Each row of a before or after table is a point. The points were changed in one or more steps. Then noise was added and the rows were shuffled. The steps act on columns, c1 being the first. Name the steps. A step turns or swaps two columns, mirrors them in a line or flattens them onto one, adds a multiple of one to another, or multiplies or shifts one. Angles are multiples of 10 degrees, from the lower column toward the higher: turns from -170 to 170, lines from 10 to 170 but not 90. Use the fewest steps. Two steps may share a column if one is a turn and the other turns, adds or multiplies; they go together, in the order done. Otherwise the lowest column goes first.
In the rows, 128 means zero.

Before:
[[ 81  62 138]
 [146 174  97]
 [ 92  81 160]
 [171  68 185]
 [101 145 132]
 [126 172 110]
 [ 71 143 105]
 [ 77  66 154]
 [143 162 152]
 [129 107 129]
 [102 162  70]]
After (11 x 3):
[[ 89 146 132]
 [ 84  83 143]
 [144 162 136]
 [128 173 118]
 [ 59  63 140]
 [187  61 150]
 [ 91 167 109]
 [ 56 144 113]
 [ 55  59 132]
 [155 177 116]
 [139 100 122]]
Steps: multiply c1 by 1.3; multiply c3 by 0.4

Before (12 x 4):
[[161 140 127 110]
 [172 125 164 118]
 [ 91  75  88 117]
 [207 124 186 100]
 [105 112 125 114]
 [146 108 127  98]
 [214 163 159 110]
 [109  44  73 163]
 [ 82  42  94 160]
 [203 156 155 156]
 [123 120 155 151]
 [181 156 138 115]]
After:
[[ 93  97  71 110]
 [145 142 122 162]
 [ 98 133 154 206]
 [145 113 125 103]
 [100  92 152 124]
 [141 142 140 178]
 [137  86 166 169]
 [135 112  83  87]
 [154 113 128 147]
 [ 94  75  94  85]
 [160  69 190 210]
 [144 136 164 211]]
Steps: turn c1 and c4 by 90 degrees; add -1 times c3 to c2

Before, 14 rows:
[[142 172  96 101 107 159]
 [ 77  98 198 140 137 124]
 [ 98 164 157 165 108 150]
 [112 156  95  82 164 178]
 [ 67  61 123 120 104 122]
 [ 86  68 169 176 127  68]
 [116  97 144 133 120  94]
 [158 171  86 105 110 132]
 [ 99 129 129  68 105  99]
 [ 94  81 119 124 121 104]
 [103 187  97  98 130 179]
 [106  88 167 164 137  68]
 [ 76 135  77 109 131  57]
 [136 163 110 115  92 132]]
After, 14 rows:
[[ 79 129 101 159  59 116]
 [125 197 145 108 157 214]
 [ 77 159 160 124 165  14]
 [150 159 108 112 164 134]
 [136 169  94 174 103 166]
 [ 43 107 106 145 146 119]
 [ 86 155 104  80 139  81]
 [166 160 132  97 175 140]
 [ 95  92 118 177  96  29]
 [152 164 134 101 165 174]
 [118 166 171  83 142 213]
 [ 79  93 103 185  90  32]
 [ 99  97 114 143 118  66]
 [ 81  98 129 139 137  94]]
Steps: turn c1 and c4 by -20 degrees; turn c1 and c2 by -30 degrees; turn c3 and c5 by -120 degrees; multiply c6 by 1.6

Before (13 x 8):
[[118 131 113 142 163 126 151 154]
 [143 115 123  81 121 116 118 120]
 [144 124 154 114 103 136 149 159]
 [144 154 113 133 122  99 120 108]
 [155 103 120 144 162 123 160 167]
 [ 99 108 127 113 113 136 121 157]
 [119 137 105 135 106 141 170 133]
 [149 140 141 111 118 113 124 159]
 [146 108 109 147 153 119 135 127]
 [157 162 141 121 135 168 161 139]
 [155 107 109  97 151 139 174 159]
 [125 125  95 104 132 157 115 113]
 [145  96 153 113 135  98 141 144]]
After, 13 rows:
[[158 163 140 117 135 247 142 138]
 [123 122  94  80 132 211 123 117]
 [142 110 112 167 151 101 130 124]
 [103 106 124 102 113 154 124 155]
 [150 139 141  91 119  85 126 163]
 [144 125 156 103 101 153 136 160]
 [118 135 106 138 106 169 144 131]
 [118 128 111 158 167 121 136 153]
 [148  96 152  97 137  36 132 146]
 [141 111 125  36 119  90 123 119]
 [151 101 126 161 162 110 141 164]
 [146 150 112 135 121  46 124 109]
 [155 106 106  67 153 164 146 155]]
Steps: multiply c4 by 2; multiply c6 by 3; multiply c7 by 0.4

Before, 14 rows:
[[ 99 135  90 183  96 135 152 168 105]
 [125 207 178 133 122 141 117 176 131]
 [ 89 144  98  98 105 128  69 188 100]
 [205 145  60 203  68 160 100 111 103]
 [ 62 102  68 159 112  81 108  97  93]
 [172 114 171 121 143 120 107 109  81]
 [152 129 104 115 130 150 133  29 134]
 [171 181 112 105 157 160  98 103  85]
 [130  55 175 143 205  97  59  83 100]
 [115  57 157 124 102 169 143  70  51]
 [159 127 130  72 107 153 115 141 162]
 [187 177 146 145 167  89 148  83 104]
 [ 78 165 109 116 113  39 115 143 114]
 [158 126 114  92 137 147 114 149  90]]
After, 14 rows:
[[ 80  90 165 108 162 146 137  91  93]
 [116  68 108  21  65 148 106 111 108]
 [121 134 220 130 124 139 121 177 122]
 [150  95  80 155 111  93  67  91 103]
 [131  97 146 176 119  62 107 140 117]
 [ 85 122 120 125 138 141 156 135  87]
 [121 106 114 121 127 149 154  33 166]
 [188  93 112 120  97 133  99 164  96]
 [ 79 103 127 173 106 131  86 176  80]
 [ 74 207  84 118 209 110  70  74 114]
 [124 126 175  70 163 102 159  79 115]
 [ 79 125 130 148 108 142 164 158 158]
 [145 190  82 147 104 158 133  43  76]
 [ 91 174 139 106 146 126 141  97  91]]
Steps: turn c1 and c4 by -130 degrees; turn c1 and c7 by -50 degrees; mirror c2 and c3 in the line at 60 degrees; multiply c6 by 0.7; turn c8 and c9 by -20 degrees

Before, 11 rows:
[[104 225  53 111 142 160 142  87 194]
 [115 112  71  95 113  99 136  85 120]
 [165 111 112 158  82  60 197 106  98]
 [102 134  60 146 101 105 112  85  96]
 [135 166 211 101 111 179 121 100  92]
 [ 92 120  88 157 111 158 175 125  88]
 [147 141 116 129 132 159 156  99 188]
 [132 149  68  81 152 108 124  17 113]
 [184 128 112  74 126 176 134 118  84]
 [ 98 117 108 119 167 157 163 178 118]
 [111 106  89 128  82  93 197 110 128]]
After, 11 rows:
[[ 40 119 196  97 102 117 111  84  98]
 [ 68 109 183 125 154 182 122  21 114]
 [ 76  92  29 153 111 149 124 100  92]
 [ 35 137 121  98 168 148 162 177 119]
 [ 86 115 118  98 130 139 154  97 188]
 [ 50 153 179 130  79 126 193 111 124]
 [120 129 106 104 125 193 135 115  84]
 [ 54 145 190 128 115 166 136  85 119]
 [ 33 138 137  69 109 120 178 128  90]
 [ 46  29 167  66 138 166 142  88 193]
 [108 147 184 157  84  84 199 107  97]]
Steps: shift c1 by -60; multiply c2 by -1; turn c3 and c6 by 140 degrees; turn c4 and c6 by -110 degrees

Before, 8 rows:
[[172 181  86 114 106 133 168  94 196  46 101]
 [161 196 103 151  62 134 113 125 147  64 115]
 [178 167 128 127  76 121 162 152 173 106  92]
 [ 75 120 194 135 153  90 121 123 155 162 220]
 [116 137 189 124 116 104 100 109 161 100 112]
 [ 79 130 197 144 175  94 167  80  95 161 173]
 [148 117 173 110 150 129 112 122 118 123 171]
 [175 205 102  83  93  71 146 108 153  80 111]]
After, 8 rows:
[[ 79 129 196 169 182  97 166  66 116 110 170]
 [178 204  96  76  89  72 145 128 119 178 115]
 [155 192 103 133  63 130 116 141 148 191 117]
 [149 117 169 122 149 125 113 121 111 135 169]
 [179 170 130  93  67 130 168 159 154 145  88]
 [169 181  84  71 105 137 172 128 160 216 100]
 [122 134 191 103 114 101  96 122 139 165 123]
 [ 80 131 197 115 151  87 122 109 145 103 216]]
Steps: turn c4 and c9 by 40 degrees; multiply c9 by 0.7; mirror c8 and c10 in the line at 170 degrees

Before, 14 rows:
[[ 91  94 172  78 117 145 149 108 104  80  83 144]
 [153 132 160  62 168 132  93 180 165 159 108 137]
 [ 55 125 116  81 177 163 120 110  99 105 147 147]
 [138 178 134 121 105 147 120 190 149 132  72 106]
 [174 183 138  87 175 100 125 154 176 171  99  70]
 [163 138 136 132 162 136 163 181 136 147  67 145]
 [172 145 130  86 139 152 153 183 199 116 124 112]
 [147 140 108 111 121  95 172 173 184 152  53 126]
 [ 89  73 122 138 124 110 113 130  87 144 150 112]
 [197 173 122  68 130 144 132 139 145 156 115 140]
 [113 114 151 155 153 135 112 103 124  93 125 132]
 [ 89  47  83  88 165 139  65  92  85  82 101 138]
 [109  96 129 160 119 164 140 121 158 180  73 104]
 [ 74 105 120 117 147 113  67  91 130 125 144 168]]
After:
[[ 74 104 120 145 122 120 187 167 130 126 119 170]
 [113 111 149 127 105 119 139 155 124  93 157 140]
 [171 183 138 101  64  78 138 100 177 172  85  92]
 [ 56 123 116 148  88 136 125 147 100 104  82 166]
 [146 141 107  49 135  90  95  86 185 150 111 127]
 [ 87  49  84  99 100 161 183 164  82  79  85 148]
 [138 179 132  69 141  75 127  65 148 131 118  99]
 [ 87  76 124 153 131 203 149 126  88 151 140 115]
 [198 172 119 117 131  87 120 118 145 155  68 137]
 [164 138 135  66 104 121  95  73 137 148 131 158]
 [171 146 132 121 111   9  97  71 200 114  87 117]
 [115  97 131  72 127  55 107 135 157 179 159 104]
 [154 135 163 109  93  55 159  76 167 161  62 148]
 [ 90  96 174  81 142 155 103 146 104  82  79 142]]
Steps: swap c4 and c11; mirror c5 and c12 in the line at 80 degrees; turn c6 and c7 by -160 degrees; add -1.5 times c9 to c6; multiply c8 by -1

Before (11 x 14):
[[ 81  78 194  38 116  97 183 175 126 167 121 109 143 105]
 [103  81 158  61 152 128 110 116 156 117 101 114 163 123]
 [129 113 167  41 177 145 163 152  94 111 120 142 109 129]
 [157 126  54 170  82 148 188  84 125 114 158 174 177 105]
 [ 67 152 190  56 165 111 167 126 141 141 156 106 125 123]
 [120 118 198  50 156 116 108 133 116 128 103  86 131  53]
 [112 173 124 131 127 198 118  76 109 167  85 220  94 117]
 [138  98  92 157  62  81 136  71  77  72 164 179 207 124]
 [143 133 169 135  97 183 104 111 117 118 130 138 141 134]
 [ 88 144 118  96 116 197 134  91  74 109 105 130 142 118]
 [124 127 157  51 129  99 174 114 129 187 101  91  91 147]]
After:
[[106 209 156  82 117 141 113 122 153 138 166 135 149 123]
 [164 133 158  43 146 162 176  92 129 190 153 119 122 154]
 [132 128 172 138 157 140  99 167 117 105 106 168 123 133]
 [139 154  52 187 155  93 185 126 126  91  73 179 125 105]
 [115 162 168  47  88 123 167 156  98 113 158 119 133 129]
 [101 186  92 191 169  61 136  77  76  63  64 161 143 119]
 [141  81 129 118 145  61 112 182 109 179 170 225  98 114]
 [120 171 202  57 118 169 108 104 116 127 165 111 127  58]
 [110 200 186  56 142 139 182 121 122 212 128  72 151 104]
 [ 86 144 190  61  85 142 171 110 136 198 122 127  93 123]
 [ 86 154 119 110 152 151 124 165  79 147 144 182 103 114]]
Steps: turn c1 and c10 by -40 degrees; multiply c10 by 1.3; turn c4 and c13 by -30 degrees; turn c2 and c13 by -110 degrees; turn c5 and c11 by 150 degrees; turn c6 and c12 by 70 degrees; turn c8 and c12 by -60 degrees

Before (11 x 18):
[[177 186 101 190 124  98 189 146 153  99  99 134 123 179 168 104 136  79]
 [ 71 125 157 155  61 167 140 177  64 145 166 137 133  79  92 107 176 108]
 [ 84 158 157 111 119 150 112 123  93  71 129 100 145  98  86 179 151 101]
 [130 211 130 132 132 116  69 123 145 131 123 112 178  86  99 106 130 198]
 [206 191 142 227 166 100 171 160 149  78  85 201 107 165 161  94 138 129]
 [ 49 134 140 109  91 194 162 153 140  84 177 132  92 179 128 163 107 110]
 [138 137  98 175 141 143 134 146 152 149 124 113 179  65  73 140 138 190]
 [141 171  38 164 187 122  93 123 130 112 118 152 149 125 148 117 109 169]
 [103  82  94  70 104 184 194 190 124  37 152 154  91 173 182  73  79 121]
 [155 145 120 139 140 147 117 117 119 171 164 141 183  81  90 152  91 139]
 [176 193  75 155 139  86  97 202 141 144  71 178 151  89 121 120 127 168]]
After, 11 rows:
[[169 168  77 150 121  81  67  77 140 149 156 208 148  82 183 137 129 167]
 [169 119 102 172 126  96 117  77 149  87  63 190 112 178 112 152 134  80]
 [138 104  97 161 115 146 127 156 152 155 127 134 174  62 186 117 136 189]
 [ 96  96 155 108 154 156 120 163  89  53 152 153 149  94 155  77 155 108]
 [128  96 132 133 124 111 109 151 146 126 179 205 183  84 146 152 127 202]
 [136 146  40 149  68 125 112 116 131 101 160 180 152 135 108 129 112 168]
 [153 139 110 130 119 153 164 155 127 189 137 143 192  85 150  97  80 142]
 [180 174 146 200  81 102  95  82 150  60  79 204 109 166 124 154 146 130]
 [ 79 136 140 113 164 193 176 111 137  74 112 133  88 185 139 100 109 112]
 [110 157  96  85 142 188 166  44 126  14  64  87  95 168 123 190  76 123]
 [ 90 142 151 143 189 166 164 120  61 142 122 117 139  83 190 162 172 110]]
Steps: multiply c1 by 0.7; mirror c2 and c12 in the line at 50 degrees; multiply c4 by 0.7; turn c5 and c16 by -170 degrees; turn c7 and c11 by -80 degrees; turn c8 and c15 by 140 degrees; multiply c10 by 1.3

Before (11 x 20):
[[134 110  82  61  92 177 163  83 156 108 137 130 148 158 157 134  94 180
  138 189]
 [191 130 154 100 157 133 147 157 118 122  66 102 160 159 110 129  76 193
  136  87]
 [104 149  93  73 142 119 112 139 172 138 176 186 132 176 182 120 105 155
  173 221]
 [154  48 178 130 131 115 141 129  98  99 107  58 100 146  88 138 112 173
  149  99]
 [ 86 140 111  96 109 138  50 131 120 196 126 107 197 168  69 138 153 152
  151 131]
 [ 90 119 108 132  52 163  59 147  48 201 125 178 213 148  80 111 126 140
  184 123]
 [ 63 161  73  84 106 100 127 111 137 173 203 154 167 108 179 145  74 176
  146 239]
 [178  91 145  81 119 106 132 121 138  95 149 102 144 154 119  84 109 172
   93  92]
 [167  78 163 127 139 117 169 146 115 115 108 117 162 114  36 139 133 135
  131 125]
 [104 115  87  82 129 121 136 111 208 173 121 173 122 103 187 109  82 174
  142 191]
 [170 106 164  68 147 122 161 153 110 114  76 108  86 139 106 153  95 122
   88  79]]
After, 11 rows:
[[155  51 186 151 184 123 141 133 108  97 108  58  99 147  89 103 110 171
  149 105]
 [165  80 165 158 190 117 168 146 115 118 106 118 162 115  36 118 132 134
  129 131]
 [106 115  78  93 179  91 136 109 174 175 124 176 122 102 186 196  79 174
  139 184]
 [105 149  78  87 193  80 111 138 150 140 178 190 133 176 182 165 104 157
  173 211]
 [ 91 119 108  84 104 152  56 146 119 202 123 176 214 148  76  46 125 139
  185 121]
 [189 127 159 137 207 111 149 159 127 124  66 106 161 157 111 116  75 194
  134  91]
 [134 109  74  50 141 110 161  82 132 106 136 129 148 158 163 158  92 182
  143 179]
 [ 83 142 111  77 161 110  51 129 114 192 127 107 195 165  71 125 151 154
  150 129]
 [ 64 161  53  89 156  76 125 114 121 173 202 151 171 106 177 144  75 174
  144 227]
 [175  89 151 141 173  80 135 120 169  94 150 103 143 156 119 119 111 174
   92  95]
 [173 107 174 115 197  76 161 150  98 111  77 107  85 137 103 120  99 124
   88  86]]
Steps: turn c4 and c6 by 50 degrees; add 0.5 times c1 to c4; turn c3 and c20 by 10 degrees; shift c5 by 50; turn c9 and c16 by 70 degrees

Before:
[[100 188 139  79 178 159 108 130 129 109 106 149 132  74 156 155 137 150
  117 168 159 118 168  82]
 [ 92 203 154 146  90  73  91 131 116 123 103 118 167 121 176  57 178 122
  112 140 133 236  83 196]
 [ 88 129 165  99 169 124  96 109 140  96 165 127 150  97 152 149 198 155
  169 146 160 119 167  66]
 [ 89 120 125  69 148 179 102 102 121 159  88 136 103 125 144 142 137 132
  140 129 147  94 147  60]
 [127 153 165  79 145 152  63 127  97 106 111  84 198 153 173 152 146 138
  124 150 186  94 154  55]
 [105 157 145  95 152 147 135 112 115 137  97 136 167 117 154 116 112 138
  154 130 140 129  95  25]
 [ 90 150 169  89  86 105 105 149 120  79 135 123 154 161 140 117 117 108
  170 124 183 104 160  23]
 [108 133 109 152 119  82 164 111 112  48 152 153  92 202  41 213 147 148
   78 136  50 208  21 152]]
After (8 x 24):
[[ 94 104 154 146  57 111 183 173 117  57 101 117 142 184  59 121 142 122
  111 142 135 237  87 192]
 [ 91 182 165  98 154 118 161 143 139 148 166 127 144  56  52  96 114 154
  170 145 162 119 165 126]
 [ 90 135 172  91  77  57 165 126 118 121 136 123 136  53 130  78 144 109
  170 125 183 106 159  82]
 [109 155 112 153 180  57  80 145 112 213 151 152 120 186 156  46  41 151
   75 135  50 208  20 119]
 [125 111 165  78 114 110 222 146  96 151 110  84 149  76  90 106 158 140
  125 150 186  96 154  67]
 [ 90 191 123  69 136 147 118 144 120 142  87 136 165  70 112 157 135 133
  140 129 148  95 145  70]
 [104 140 143  94 133 115 158 158 116 115  99 136 104  33 127 138 158 138
  152 132 139 127  95  83]
 [ 97 110 140  78 158 169 140 164 127 156 108 152 141  62 105 107 148 150
  116 168 157 116 169 124]]
Steps: turn c2 and c8 by 140 degrees; add -1 times c1 to c2; add -0.7 times c15 to c5; turn c15 and c17 by 120 degrees; turn c14 and c24 by -60 degrees; turn c6 and c24 by -40 degrees; turn c7 and c13 by -120 degrees; swap c10 and c16
